Rows are points. The points of each table are mixes of a few directions, plus a little noise. How many directions does each table use, and how many do they share? Where both have some left over, give the other angles between the two spaces (their principal angles), to ten degrees, smallest first.

First, 4 rows:
[[ 74   9]
 [-21  -3]
 [-45  -6]
 [ -7   0]]
Second, 5 rows:
[[ 68 -43]
 [  9  -7]
 [-13   7]
 [-31  20]
 [-35  22]]
Directions: first 1, second 1, shared 0; angles 40

First, 6 rows:
[[ 95   2  -7]
 [-12  -1   0]
 [-19 -14  -4]
 [ 25  22   8]
 [-49 -24  -7]
 [-39  17  10]]
Second:
[[ 13  14   5]
 [ 16   2   0]
 [ 45 -22 -14]
 [-88  31  21]
 [ 14 -24 -12]]
Directions: first 2, second 2, shared 2

First (8 x 4):
[[-31  11  10  33]
 [-67  23  21  69]
 [-18   6   6  19]
 [ -5   2   1   5]
 [ 48 -17 -15 -50]
 [  3  -1   0  -3]
 [ 38 -13 -12 -39]
 [ 33 -11 -10 -34]]
Second:
[[ -4  46  26  95]
 [ -1  15   9  32]
 [  1 -12  -7 -25]
 [  2 -15  -9 -33]
 [  0   1   1   3]
 [  0  -3  -2  -7]
 [ -1   8   4  16]
 [  3 -39 -23 -82]]
Directions: first 1, second 1, shared 0; angles 40

First, 10 rows:
[[ 50  24  -3   5   2 -47 -31   7]
 [-32  19  20 -40  30  46 -47  25]
 [ 59   5 -37  11 -24 -47  -4  -8]
 [  1 -44 -95 -17 -52  46  42 -26]
 [  1 -26  11  32 -33 -31  49 -22]
 [-44   1  75 -25 -10  11 -27  15]
 [ -7 -14 -50   3   6  33  25  -9]
 [-44   8  69  14  35   5   5   9]
 [-23  16  26 -16  29  22 -25  16]
 [ 37  11 -16  34  17 -39  13  -6]]
Second:
[[ 19  16  -7 -30 -68 -10 -37 -11]
 [-14 -28  61  13  29 -22  -4  13]
 [-66  -9   5  -4  73  74 -43 -10]
 [ -3  13 -33  -6  -1  24  -2  -8]
 [ 26   0  -4  13 -11 -31  37   9]
 [ 10 -10   9  23  22 -22  39  13]
 [  4  20 -84  30  49  36  73  -1]
 [ 13  11  -7 -20 -44  -5 -24  -8]
 [-14   3  25 -40 -49  11 -80 -15]
 [ 25 -17  35  22   0 -54  40  19]]
Directions: first 4, second 3, shared 1; angles 30, 30

First, 9 rows:
[[-26  -9 -24 -12  -2  19   8   9  23]
 [ 48  16  44  21   5 -34 -14 -17 -41]
 [ 38  13  35  17   3 -27 -11 -13 -33]
 [ 27   9  25  12   3 -20  -8 -10 -24]
 [-49 -17 -47 -23  -5  36  14  18  43]
 [ 77  25  71  34   7 -55 -22 -27 -67]
 [-18  -6 -16  -9  -2  12   5   6  15]
 [-92 -30 -85 -42  -9  66  27  32  79]
 [ -4  -2  -4  -2   0   3   1   2   3]]
Second, 9 rows:
[[-34 -19   5 -27 -20  14  15 -17   8]
 [-28 -10   9 -23 -20   8  12 -16   0]
 [ 39  53  26  24   2 -30 -18   7 -51]
 [-40 -23   3 -29 -21  15  16 -19  12]
 [-68 -42   5 -51 -37  29  27 -31  23]
 [  0  42  40  -9 -27 -20  -4 -18 -53]
 [-16 -44 -32  -5  14  23   9   7  51]
 [ 77  39 -16  60  50 -28 -31  41 -11]
 [ 68   7 -40  57  60 -12 -24  47  26]]
Directions: first 1, second 2, shared 0; angles 30

First, 10 rows:
[[ 15 -12  -2  -3  31 -18 -13 -24   4  -1  -3]
 [-38   6  65 -32  26  51   2  31 -53  -2  23]
 [ 17  24 -54  54 -80 -18  28  10  74  23 -35]
 [ 10   9  14  21  13  -1   6  -6  35  26 -22]
 [ 37   4 -19  41  12 -34   2 -32  72  32 -39]
 [ -9  13 -16  11 -47   8  15  22   9   1  -2]
 [-33  27  29   6 -41  46  27  48  -4  14   0]
 [-42  -1  49 -45  14  47  -3  34 -75 -21  38]
 [ 29 -38 -42 -25  38 -50 -35 -49 -25 -36  17]
 [ 15 -32 -25 -30  35 -31 -30 -34 -37 -35  23]]
Second (9 x 11):
[[ 14 -67 -18  21 -15 -10 -40   2  22   8   0]
 [-29  14  11  -6 -10   2   5 -13 -36   7   9]
 [  6  59  38 -34  33  30  50  37  22 -29  -2]
 [-23 -60  26  -2 -34  17 -29  -4   6 -42  42]
 [ -8 -75 -35  23 -35 -40 -50 -28 -16  32  -3]
 [  2  70 -15  43  27  39  -5  -3 -63  69 -22]
 [ 30 -51 -20  -5 -10 -34 -12  -5  61 -34   1]
 [ 15  43 -17   2   8 -10  19 -32  12 -30   7]
 [ -5  66  29 -45  37   6  61  46  -5  21 -31]]
Directions: first 3, second 5, shared 1; angles 50, 90

First, 8 rows:
[[ 38 -42  -8 -22 -17  16 -13  25 -10  11  -6 -20]
 [  7  57 -25  -8 -38  -6  17 -95 -29  -2 -25  15]
 [ 16 -11   1  19  -9  -6   1  18  16  -5  22  -2]
 [-32 -32 -34 -38  -1  -5  -4  39  13  23 -30 -52]
 [  3 -21   2  -9   7   2 -10  25  -1   4  -3 -12]
 [  0   4  19  -7  28 -30 -35  -2 -38 -11 -19  -4]
 [-34  57  30  66  25 -16  26 -22  34 -26  46  53]
 [  5 -12  14   0   5  45  17  13  16   6  15  25]]
Second, 10 rows:
[[-34  12 -32 -22 -58  11   6 -37 -23  30  -5 -49]
 [ -4  -7 -14  -6  -2   4  11   9  17   5  -6  -5]
 [ 45  -9  31  29  21   5  -3  17  11 -22  26  41]
 [ 14  24  29  55 -31  10   7 -24  -2  -9  66  21]
 [ -5  16  33  27  41 -23 -13   7  -3 -22  11  27]
 [  2 -16 -32 -25 -29  19  15   0  11  19 -14 -23]
 [-50  21  -8   4  11 -20   5  -3   9   2  -6 -13]
 [ 17 -27 -20 -48  -1   9 -12   5 -20  12 -45 -20]
 [ 46 -46   7 -33  80  -9 -15  61  19 -21 -56  35]
 [-31  31   5  21 -31  -5   0 -35 -19   6  28 -15]]
Directions: first 5, second 4, shared 3; angles 50

First (8 x 18):
[[ 34  80 -26 -41 -21 -29  36  43  -4 -39 -73 -30 -51   6  95 -60  30 -36]
 [ 27  26 -35 -47  -8  10 -10  17  -9 -11   0  10 -10 -45  52  -7  21  -8]
 [  7   5   2   7  14  -3  11  12  28  -5 -23  36  14 -28 -12  27  -5  31]
 [-17 -41  42  40 -22  33 -24 -13 -54  22  43 -12  11  30 -20 -22 -12 -37]
 [ 39 -55  88  63   7  23 -19   3   5  -9  21   6  42  38 -92 -34 -42 -27]
 [-32  -9   2  21  -5  13   1  -2 -14  18   2  27   8 -20   2  34   1  21]
 [-31   6 -22  -2   9 -11  13  -8  14  12 -11  15  -2 -14   4  41   6  35]
 [-21 -13 -53 -39  30 -34  -8 -49  34  12  40 -54 -13  32 -31  20   0  19]]
Second, 8 rows:
[[ 29  13 -12 -26  26 -13 -15 -24  23 -12  40 -58 -20  48 -36 -37 -32 -47]
 [ 15 -31  24  15 -16  57 -35   2 -35  20  41  40  29 -54   0 -26  16  -7]
 [ 44  34  14   0  16  40 -16  15  10  -8  20  34   0 -44  -9 -34 -28 -37]
 [-75 -71 -22  -1 -38 -42   9 -25 -40  24 -14 -39  12  46  25  56  58  61]
 [ 13  20  10  20  28 -10  16 -15  48   5  -8   2  -5  -3 -36 -40  -5  14]
 [ 56 -14   2 -27   4  10 -18  19  16 -24   5  15  23 -30  -7 -13   7  -2]
 [-63  73 -33   9   1  -2  39  13  -6  15 -44  43 -39 -37  60  59  -9  19]
 [-19 -24  17  10 -21 -41  21  14 -17 -21 -41 -37  -1  73   3  35  -6  -1]]
Directions: first 5, second 6, shared 4; angles 60
